Each row is a point. Any point is a mix of the corners, with weights that add up to 1. It lies inside the corners' shape when no weight is negative. Say inside or outside, and name the corners with a negative weight.
In the rows, zero is written as 100.

Corners:
(1): 112; 77
(2): 95; 168
(3): 90; 58
Points:
87; 93 => outside (1)
93; 163 => outside (1)
109; 136 => outside (3)
88; 102 => outside (1)
96; 50 => outside (2)

Corners:
(1): 56; 84; 76; 45; 157; 103; 103; 36
(2): 107; 66; 81; 119; 112; 90; 48; 58
(3): 122; 101; 126; 187; 95; 80; 64; 105
(4): 120; 134; 69; 87; 91; 108; 142; 73
(5): 39; 126; 125; 48; 18; 134; 108; 154
(6): 117; 70; 126; 47; 89; 140; 101; 89
(7): 76; 100; 56; 86; 130; 5; 108; 68
(8): 134; 123; 67; 106; 73; 105; 115; 155
(9): 126; 84; 102; 129; 31; 182; 165; 139
Points:
96; 110; 95; 84; 79; 114; 124; 103 => outside (2)
95; 96; 104; 71; 102; 119; 89; 85 => outside (7, 9)
140; 67; 96; 160; 76; 120; 100; 109 => outside (1, 4, 5)
95; 87; 84; 87; 110; 99; 91; 74 => inside
82; 116; 74; 54; 101; 89; 117; 77 => outside (3, 9)

Corners:
(1): 76; 102; 133; 81; 111; 101; 130; 115; 113; 102; 63; 106; 76; 70; 163; 116; 140; 139
(2): 148; 74; 148; 121; 105; 106; 68; 74; 105; 82; 144; 70; 74; 90; 74; 62; 123; 82
(3): 90; 108; 96; 95; 126; 117; 88; 132; 92; 112; 105; 77; 121; 66; 68; 125; 100; 49
(4): 128; 72; 87; 86; 109; 123; 107; 111; 102; 50; 76; 126; 76; 138; 89; 81; 55; 51
(5): 112; 125; 126; 72; 146; 74; 117; 69; 106; 98; 66; 91; 92; 165; 30; 81; 94; 70
(6): 99; 106; 116; 130; 135; 94; 118; 68; 73; 122; 85; 172; 42; 162; 91; 85; 134; 59
(7): 106; 135; 102; 90; 105; 117; 81; 50; 114; 106; 137; 115; 115; 75; 26; 146; 69; 70
(8): 96; 149; 113; 178; 81; 96; 109; 121; 90; 108; 89; 103; 85; 17; 126; 132; 94; 74
(9): 92; 155; 116; 105; 123; 145; 108; 109; 71; 56; 98; 52; 93; 73; 127; 135; 103; 124
(10): 35; 124; 103; 94; 126; 54; 119; 121; 92; 64; 86; 103; 93; 65; 146; 121; 80; 121
(11): 134; 143; 91; 155; 120; 117; 39; 106; 134; 134; 134; 86; 109; 84; 71; 120; 94; 106
(12): 105; 96; 71; 72; 133; 100; 138; 69; 59; 103; 70; 95; 101; 145; 63; 51; 122; 99
(13): 87; 165; 117; 87; 88; 84; 149; 150; 67; 109; 122; 80; 105; 52; 177; 123; 116; 98
(14): 67; 59; 81; 117; 109; 146; 115; 80; 110; 140; 99; 114; 64; 187; 53; 24; 113; 37
(15): 132; 97; 88; 90; 86; 109; 67; 90; 81; 71; 66; 92; 34; 144; 85; 50; 103; 62
(16): 118; 93; 134; 124; 64; 118; 70; 130; 86; 126; 130; 94; 115; 96; 71; 165; 80; 102
(17): 83; 86; 119; 65; 131; 137; 117; 80; 66; 134; 77; 106; 73; 133; 98; 54; 90; 81
(18): 69; 122; 151; 131; 92; 90; 103; 119; 85; 87; 70; 112; 124; 83; 195; 141; 113; 118
(19): 57; 135; 126; 88; 91; 88; 126; 137; 110; 93; 109; 146; 126; 76; 107; 73; 111; 108
Points:
98; 119; 110; 119; 96; 115; 87; 108; 96; 104; 115; 107; 94; 86; 97; 111; 91; 77 => outside (1, 5, 12)
69; 136; 98; 110; 107; 108; 113; 100; 85; 104; 84; 117; 79; 93; 133; 91; 117; 104 => outside (2, 3, 4, 5, 16)
87; 116; 117; 108; 109; 104; 106; 99; 91; 109; 94; 103; 88; 97; 105; 99; 111; 91 => outside (4)
103; 112; 106; 101; 119; 107; 105; 91; 88; 94; 84; 97; 75; 108; 102; 90; 104; 81 => outside (16, 19)
85; 126; 111; 100; 114; 95; 112; 108; 88; 93; 87; 113; 94; 92; 114; 113; 102; 98 => outside (2, 14)
118; 119; 100; 103; 118; 95; 97; 80; 95; 83; 93; 111; 83; 110; 64; 96; 100; 102 => outside (3, 13, 14, 17, 18)
97; 116; 113; 108; 105; 109; 112; 103; 93; 101; 113; 109; 90; 87; 106; 105; 100; 98 => outside (3, 5, 15, 18)
94; 106; 113; 106; 110; 103; 108; 98; 90; 99; 94; 106; 91; 108; 104; 91; 108; 89 => inside
100; 104; 113; 92; 116; 103; 103; 103; 91; 91; 92; 101; 86; 121; 95; 88; 104; 87 => outside (7, 8)

Corners:
(1): 98; 82; 70; 116; 84; 127; 109; 123; 77; 76; 89; 102; 72; 129; 104; 99; 128; 107; 78; 69
(2): 127; 110; 91; 173; 81; 177; 95; 132; 70; 85; 101; 101; 82; 117; 116; 51; 128; 122; 59; 68
(3): 143; 97; 85; 146; 136; 125; 116; 124; 52; 100; 97; 112; 93; 92; 95; 93; 159; 93; 50; 69
(4): 75; 88; 142; 159; 101; 93; 86; 61; 114; 111; 69; 88; 122; 85; 122; 85; 10; 79; 136; 127
(5): 141; 104; 65; 117; 74; 113; 95; 153; 77; 88; 112; 69; 97; 77; 110; 99; 155; 98; 98; 104
(6): 93; 75; 113; 83; 105; 95; 107; 108; 183; 79; 93; 53; 66; 67; 136; 117; 141; 65; 114; 66
(7): 95; 104; 66; 142; 97; 136; 102; 125; 64; 37; 112; 100; 91; 93; 130; 120; 130; 104; 82; 94
(8): 119; 87; 141; 142; 120; 121; 102; 51; 148; 78; 107; 74; 117; 130; 100; 95; 28; 94; 99; 131
(9): 105; 115; 148; 132; 104; 114; 76; 36; 155; 93; 43; 108; 105; 99; 103; 123; 5; 72; 106; 146
(10): 110; 118; 117; 106; 80; 116; 108; 144; 27; 87; 108; 103; 88; 48; 65; 96; 142; 115; 68; 67
(11): 106; 123; 124; 146; 69; 134; 103; 110; 40; 85; 123; 106; 79; 132; 112; 92; 127; 96; 80; 109
(12): 85; 82; 134; 88; 98; 138; 60; 78; 163; 62; 54; 70; 123; 118; 170; 94; 70; 98; 128; 111
(13): 98; 134; 101; 71; 143; 41; 93; 109; 162; 94; 66; 33; 87; 84; 177; 112; 60; 58; 88; 75
(14): 92; 98; 123; 105; 126; 91; 99; 84; 159; 60; 47; 79; 110; 105; 139; 86; 63; 111; 144; 124
(15): 89; 109; 97; 70; 118; 132; 112; 92; 169; 98; 134; 103; 69; 75; 151; 93; 97; 70; 114; 91
(16): 101; 94; 106; 122; 100; 95; 93; 110; 54; 120; 120; 101; 58; 69; 113; 100; 130; 142; 55; 120
(17): 98; 118; 116; 126; 109; 104; 71; 12; 141; 84; 74; 89; 123; 122; 103; 75; 55; 99; 146; 128
(18): 148; 93; 116; 147; 101; 98; 106; 134; 35; 98; 122; 109; 69; 78; 119; 109; 131; 106; 76; 52
(19): 88; 130; 106; 72; 106; 95; 139; 106; 169; 132; 96; 59; 84; 80; 165; 144; 117; 94; 110; 55
(20): 108; 111; 104; 130; 146; 100; 66; 156; 44; 104; 111; 55; 72; 84; 87; 125; 129; 108; 85; 77
(21): 115; 100; 96; 144; 92; 112; 84; 177; 61; 91; 134; 125; 109; 111; 77; 104; 165; 120; 61; 68
Points:
106; 105; 101; 117; 104; 118; 94; 116; 98; 85; 101; 88; 88; 101; 112; 104; 117; 103; 86; 93 => outside (4, 18)
106; 105; 115; 117; 103; 111; 95; 101; 107; 92; 91; 88; 91; 96; 116; 100; 97; 96; 94; 96 => outside (7)
103; 104; 103; 113; 107; 105; 98; 110; 106; 86; 96; 82; 86; 89; 126; 104; 108; 96; 89; 90 => inside
89; 108; 136; 109; 103; 110; 97; 66; 137; 110; 86; 76; 86; 91; 131; 99; 57; 88; 107; 95 => outside (3, 5, 7, 14, 21)

Corners:
(1): 105; 81; 95; 67; 65; 116; 98; 142; 80; 70; 85; 115; 122; 82; 153; 147; 103; 106; 97; 80
(2): 78; 77; 64; 75; 113; 106; 99; 83; 150; 75; 110; 117; 111; 77; 73; 57; 112; 142; 89; 94
(3): 61; 138; 119; 79; 111; 143; 74; 91; 108; 61; 77; 88; 125; 121; 82; 115; 105; 92; 108; 116
(4): 69; 78; 72; 115; 92; 84; 75; 63; 94; 94; 132; 48; 83; 101; 70; 78; 101; 87; 91; 121
(5): 125; 116; 95; 76; 113; 76; 63; 91; 133; 102; 119; 139; 107; 117; 100; 80; 85; 106; 120; 95
(6): 66; 92; 94; 89; 109; 137; 77; 93; 76; 89; 72; 89; 63; 119; 94; 90; 151; 83; 100; 105
(7): 115; 77; 127; 103; 134; 87; 81; 92; 80; 63; 99; 99; 66; 117; 97; 121; 119; 116; 156; 114
(8): 24; 112; 98; 146; 143; 95; 88; 105; 131; 110; 106; 90; 68; 99; 119; 115; 112; 83; 91; 112
(9): 85; 102; 127; 110; 111; 110; 96; 79; 118; 123; 123; 116; 103; 89; 148; 121; 87; 105; 117; 117
(10): 94; 23; 93; 72; 121; 64; 82; 132; 90; 114; 153; 87; 101; 112; 79; 111; 97; 135; 123; 61
(11): 104; 164; 127; 47; 89; 86; 121; 78; 64; 127; 152; 96; 99; 149; 123; 66; 130; 94; 109; 122
(12): 57; 75; 58; 39; 99; 103; 85; 109; 139; 99; 61; 172; 57; 82; 128; 108; 87; 115; 136; 24
(13): 118; 113; 121; 98; 74; 130; 122; 88; 156; 76; 91; 82; 117; 86; 72; 82; 87; 97; 109; 123
(14): 61; 195; 72; 84; 50; 156; 139; 107; 130; 73; 153; 156; 121; 101; 69; 72; 123; 110; 64; 133
(15): 99; 103; 70; 153; 77; 98; 100; 89; 42; 105; 103; 74; 114; 140; 90; 132; 142; 124; 76; 136
(16): 102; 103; 106; 59; 108; 142; 117; 88; 67; 105; 79; 106; 70; 108; 142; 81; 82; 117; 82; 125
(17): 87; 139; 97; 118; 112; 106; 70; 82; 80; 116; 135; 56; 95; 131; 84; 93; 127; 123; 98; 97
(18): 178; 44; 85; 79; 124; 91; 77; 59; 84; 72; 7; 82; 66; 80; 62; 127; 100; 116; 112; 110
(19): 109; 89; 117; 103; 106; 151; 159; 105; 103; 100; 102; 57; 109; 90; 165; 120; 90; 56; 97; 109
(20): 134; 115; 148; 96; 71; 120; 129; 114; 51; 63; 115; 98; 168; 80; 142; 109; 111; 75; 117; 80
(21): 95; 76; 90; 83; 89; 63; 63; 75; 104; 88; 142; 90; 104; 116; 83; 120; 91; 125; 71; 58
Points:
100; 93; 91; 96; 101; 104; 94; 90; 96; 91; 100; 96; 100; 104; 96; 105; 110; 114; 98; 105 => inside
98; 104; 105; 92; 96; 110; 98; 96; 87; 92; 106; 97; 102; 107; 110; 108; 108; 100; 105; 102 => outside (2)
69; 109; 93; 92; 91; 99; 89; 94; 101; 95; 129; 97; 100; 111; 90; 94; 118; 109; 104; 95 => outside (5, 16, 18, 19)
92; 104; 103; 90; 100; 120; 102; 92; 113; 86; 100; 93; 105; 100; 99; 97; 104; 101; 102; 107 => inside
113; 88; 96; 89; 102; 104; 94; 86; 95; 84; 84; 95; 95; 96; 94; 107; 105; 106; 106; 101 => inside
92; 90; 106; 108; 112; 89; 82; 84; 104; 100; 106; 83; 90; 110; 96; 112; 105; 95; 115; 97 => outside (1, 2, 14, 16)
92; 109; 96; 91; 96; 119; 106; 98; 103; 84; 100; 97; 102; 102; 95; 91; 115; 103; 101; 109 => outside (9, 21)
94; 99; 100; 91; 106; 107; 96; 88; 100; 92; 107; 97; 97; 105; 97; 97; 107; 106; 106; 103 => outside (1)
86; 102; 104; 84; 106; 116; 91; 97; 96; 88; 100; 95; 102; 111; 100; 105; 103; 107; 103; 105 => inside

Corners:
(1): 106; 147; 66; 134; 101; 81; 88; 87; 89; 97; 149; 47; 97; 46; 127; 166; 124; 129; 90; 121
(2): 77; 131; 66; 112; 151; 70; 125; 61; 64; 134; 85; 79; 122; 101; 65; 100; 86; 117; 102; 57
(3): 94; 112; 91; 79; 92; 88; 52; 117; 135; 139; 95; 138; 135; 34; 87; 133; 86; 177; 69; 137
(4): 147; 92; 111; 70; 105; 143; 114; 96; 35; 89; 164; 81; 128; 121; 92; 49; 104; 83; 112; 108
(5): 95; 19; 132; 65; 107; 141; 111; 84; 85; 67; 134; 124; 74; 129; 122; 50; 127; 142; 153; 26
(6): 135; 67; 44; 117; 157; 80; 98; 129; 63; 110; 97; 28; 117; 143; 106; 97; 162; 117; 66; 140
(7): 90; 136; 96; 124; 76; 143; 59; 141; 152; 114; 114; 53; 125; 118; 103; 173; 47; 136; 77; 176
(8): 41; 55; 146; 150; 90; 86; 91; 123; 84; 120; 109; 65; 77; 86; 77; 119; 108; 53; 115; 56
(9): 26; 48; 153; 88; 50; 102; 64; 137; 130; 50; 122; 150; 133; 122; 118; 113; 75; 116; 116; 61
(10): 90; 114; 77; 146; 121; 141; 91; 89; 111; 158; 114; 114; 54; 123; 53; 179; 106; 74; 100; 104
(11): 42; 137; 126; 108; 60; 153; 64; 85; 116; 77; 84; 123; 163; 98; 124; 86; 46; 74; 78; 113
(12): 92; 115; 70; 27; 89; 118; 76; 88; 162; 129; 99; 104; 115; 79; 130; 79; 82; 80; 53; 105
(13): 105; 55; 111; 83; 174; 64; 122; 69; 40; 30; 90; 34; 149; 89; 115; 66; 127; 81; 109; 84
(14): 116; 181; 144; 112; 90; 142; 116; 97; 77; 86; 93; 143; 123; 38; 120; 126; 70; 116; 103; 70
(15): 91; 120; 117; 163; 178; 106; 165; 90; 65; 117; 162; 31; 81; 54; 121; 116; 148; 83; 117; 123
(16): 130; 36; 56; 124; 67; 87; 103; 111; 133; 92; 146; 74; 85; 171; 106; 117; 142; 140; 128; 139
(17): 137; 110; 154; 45; 125; 54; 76; 92; 23; 69; 97; 149; 93; 72; 120; 58; 68; 114; 85; 91
(18): 151; 160; 122; 131; 52; 56; 64; 98; 116; 106; 190; 96; 34; 108; 90; 113; 119; 118; 44; 59
(19): 151; 109; 141; 5; 119; 49; 30; 87; 74; 77; 109; 99; 147; 160; 150; 27; 147; 160; 121; 101
(20): 112; 118; 162; 96; 74; 53; 117; 48; 79; 138; 140; 96; 90; 99; 110; 120; 147; 103; 61; 54
(21): 64; 151; 144; 66; 87; 145; 144; 95; 51; 31; 131; 76; 83; 46; 101; 84; 90; 72; 131; 140
Points:
105; 90; 94; 102; 94; 101; 96; 100; 107; 99; 124; 89; 101; 112; 108; 108; 111; 113; 102; 109 => inside
93; 79; 84; 109; 114; 123; 85; 109; 107; 93; 110; 91; 146; 126; 110; 111; 103; 141; 116; 115 => outside (8, 12, 17, 18, 20, 21)
102; 112; 112; 103; 104; 91; 103; 85; 86; 105; 127; 83; 101; 90; 110; 112; 117; 111; 92; 91 => inside
104; 112; 107; 104; 101; 103; 89; 105; 97; 104; 115; 80; 113; 105; 108; 117; 102; 116; 87; 113 => inside
90; 101; 106; 103; 94; 105; 96; 96; 95; 94; 117; 98; 107; 94; 100; 111; 95; 108; 95; 88 => outside (15, 19)
112; 104; 92; 101; 128; 94; 94; 96; 84; 95; 115; 71; 122; 85; 112; 95; 106; 120; 97; 111 => outside (9, 10, 20, 21)

Corners:
(1): 66; 129; 85; 127; 76; 73; 69; 112; 62; 158; 138; 115; 106; 69; 143; 128; 79; 121; 129; 135
(2): 83; 85; 163; 111; 106; 74; 135; 76; 104; 115; 120; 113; 182; 110; 137; 111; 149; 42; 109; 106
(3): 69; 134; 130; 96; 82; 49; 90; 29; 97; 121; 154; 144; 67; 75; 156; 100; 149; 126; 96; 127
(4): 104; 102; 57; 63; 76; 99; 110; 98; 138; 117; 91; 90; 79; 70; 84; 115; 78; 96; 112; 83
(5): 114; 75; 93; 53; 95; 121; 92; 107; 89; 105; 101; 134; 90; 137; 115; 100; 97; 110; 119; 29
(6): 41; 125; 130; 143; 85; 74; 56; 74; 124; 96; 77; 86; 119; 76; 135; 127; 142; 79; 124; 124
(7): 97; 99; 86; 48; 117; 112; 172; 101; 113; 86; 85; 59; 102; 123; 97; 74; 145; 102; 152; 104
(8): 111; 48; 92; 64; 151; 90; 137; 99; 120; 103; 118; 79; 91; 113; 98; 137; 127; 70; 123; 84
(9): 91; 133; 130; 69; 118; 77; 115; 72; 61; 75; 125; 36; 124; 116; 105; 125; 135; 50; 71; 135
(10): 87; 107; 42; 104; 110; 116; 64; 106; 140; 131; 104; 93; 83; 131; 126; 69; 96; 78; 83; 89
(11): 134; 66; 77; 88; 80; 76; 129; 70; 97; 104; 74; 90; 117; 109; 73; 77; 95; 116; 140; 96
(12): 129; 122; 85; 130; 113; 135; 106; 102; 125; 116; 53; 118; 70; 79; 99; 137; 104; 134; 88; 115
(13): 49; 118; 124; 104; 88; 5; 83; 130; 100; 105; 120; 113; 118; 93; 113; 107; 130; 106; 66; 136
(14): 120; 120; 121; 73; 126; 81; 94; 101; 114; 99; 102; 97; 129; 94; 57; 89; 132; 98; 144; 93
(15): 129; 100; 106; 67; 120; 120; 74; 137; 122; 110; 71; 95; 74; 59; 133; 93; 72; 147; 114; 102
(16): 64; 93; 100; 111; 125; 64; 120; 45; 63; 120; 101; 81; 125; 91; 92; 73; 159; 63; 65; 112
(17): 106; 92; 108; 126; 93; 107; 92; 94; 114; 124; 84; 119; 33; 110; 91; 97; 87; 105; 117; 99
(18): 120; 160; 116; 180; 98; 42; 93; 131; 55; 105; 121; 131; 65; 35; 122; 106; 92; 86; 118; 87
(19): 86; 88; 106; 149; 76; 78; 48; 91; 60; 141; 151; 83; 112; 34; 133; 106; 155; 101; 117; 133
(20): 94; 77; 103; 130; 89; 114; 105; 126; 117; 103; 92; 84; 65; 117; 92; 72; 46; 171; 98; 85
(21): 108; 70; 65; 62; 111; 101; 81; 101; 112; 72; 83; 146; 92; 124; 69; 107; 98; 82; 143; 120
Points:
116; 119; 98; 100; 105; 94; 95; 106; 111; 123; 100; 113; 81; 95; 117; 114; 90; 101; 93; 91 => outside (6, 7, 16, 19, 20, 21)
103; 100; 95; 88; 104; 89; 101; 98; 103; 113; 105; 101; 95; 93; 103; 99; 107; 103; 113; 100 => outside (6)
90; 107; 104; 95; 102; 75; 96; 96; 96; 104; 108; 96; 104; 93; 104; 107; 120; 93; 101; 115 => inside
105; 95; 92; 95; 97; 92; 97; 103; 109; 114; 106; 110; 86; 92; 108; 100; 103; 113; 120; 99 => outside (6, 9, 16)

Corners:
(1): 130; 85; 94; 91; 110; 126; 130; 120; 86; 146; 125; 61; 71; 121; 118; 59; 140; 83; 86; 127
(2): 125; 65; 101; 130; 159; 116; 104; 121; 115; 150; 146; 117; 98; 74; 120; 81; 142; 94; 141; 102
(3): 116; 86; 122; 112; 151; 121; 114; 123; 73; 122; 131; 107; 78; 91; 121; 41; 106; 96; 95; 107
(4): 119; 114; 100; 107; 164; 117; 111; 150; 89; 87; 67; 61; 142; 75; 80; 51; 131; 130; 100; 118
(5): 73; 131; 106; 96; 94; 59; 92; 92; 103; 75; 56; 82; 103; 125; 49; 91; 73; 116; 79; 103
(6): 139; 68; 106; 104; 112; 137; 105; 106; 114; 94; 122; 96; 39; 77; 127; 100; 168; 125; 141; 128
(7): 99; 101; 110; 92; 74; 67; 75; 126; 88; 77; 79; 159; 129; 141; 109; 126; 84; 122; 41; 82
(8): 85; 125; 87; 54; 78; 98; 77; 133; 89; 76; 79; 123; 126; 127; 59; 83; 71; 105; 105; 52
(9): 87; 129; 87; 76; 69; 90; 91; 83; 107; 73; 76; 106; 98; 133; 84; 137; 75; 139; 5; 80
(10): 70; 112; 120; 51; 76; 76; 119; 81; 136; 76; 69; 94; 115; 121; 122; 112; 65; 114; 100; 77
(11): 52; 89; 118; 111; 91; 96; 129; 110; 91; 118; 83; 76; 109; 99; 60; 90; 110; 146; 102; 79
(12): 89; 123; 133; 81; 50; 101; 75; 86; 128; 60; 105; 125; 111; 115; 62; 126; 73; 128; 49; 112
(13): 83; 155; 117; 109; 72; 79; 90; 112; 97; 92; 90; 84; 104; 110; 115; 112; 83; 113; 66; 91
(14): 102; 74; 115; 91; 97; 113; 65; 96; 84; 107; 124; 72; 115; 106; 116; 89; 82; 81; 118; 120
(15): 115; 88; 119; 142; 121; 105; 128; 91; 73; 104; 133; 101; 93; 86; 98; 103; 115; 75; 120; 87
(16): 98; 78; 68; 137; 101; 125; 118; 121; 85; 90; 105; 117; 83; 103; 112; 109; 87; 92; 118; 129
(17): 121; 89; 94; 131; 123; 149; 107; 75; 106; 115; 96; 129; 107; 83; 139; 69; 138; 101; 140; 133
(18): 53; 124; 93; 99; 112; 84; 95; 119; 71; 73; 111; 113; 136; 130; 81; 101; 94; 114; 106; 100
(19): 97; 80; 108; 140; 139; 159; 90; 132; 87; 103; 102; 106; 80; 93; 120; 115; 156; 73; 127; 130
(20): 86; 76; 87; 130; 121; 113; 109; 108; 94; 98; 118; 93; 101; 77; 133; 66; 135; 76; 106; 106
(21): 103; 108; 147; 100; 78; 109; 67; 78; 146; 73; 133; 56; 114; 151; 110; 92; 67; 116; 72; 94
Points:
96; 95; 91; 110; 110; 109; 97; 117; 85; 110; 101; 110; 84; 106; 105; 91; 119; 103; 101; 109 => outside (4, 10, 12, 15, 21)
97; 98; 104; 106; 108; 111; 104; 106; 101; 100; 108; 95; 97; 102; 103; 92; 106; 103; 105; 105 => outside (7)
101; 105; 110; 109; 109; 107; 109; 103; 107; 98; 100; 93; 95; 99; 99; 90; 107; 107; 99; 102 => outside (7, 14, 18)
98; 103; 98; 115; 111; 109; 107; 118; 88; 100; 99; 104; 97; 97; 95; 90; 117; 110; 96; 106 => outside (10, 14, 21)
83; 101; 111; 92; 96; 97; 99; 118; 91; 86; 94; 98; 116; 118; 81; 85; 83; 104; 97; 91 => outside (2, 6, 9, 13, 17)
95; 104; 105; 114; 112; 108; 94; 111; 93; 93; 98; 105; 120; 105; 97; 88; 101; 109; 95; 105 => outside (1, 6, 10)
95; 106; 123; 90; 89; 100; 96; 87; 110; 80; 98; 94; 112; 115; 90; 92; 94; 119; 77; 106 => outside (2, 8, 13, 16, 19)
94; 104; 104; 100; 94; 103; 101; 105; 99; 96; 97; 99; 100; 111; 98; 100; 103; 116; 79; 98 => inside
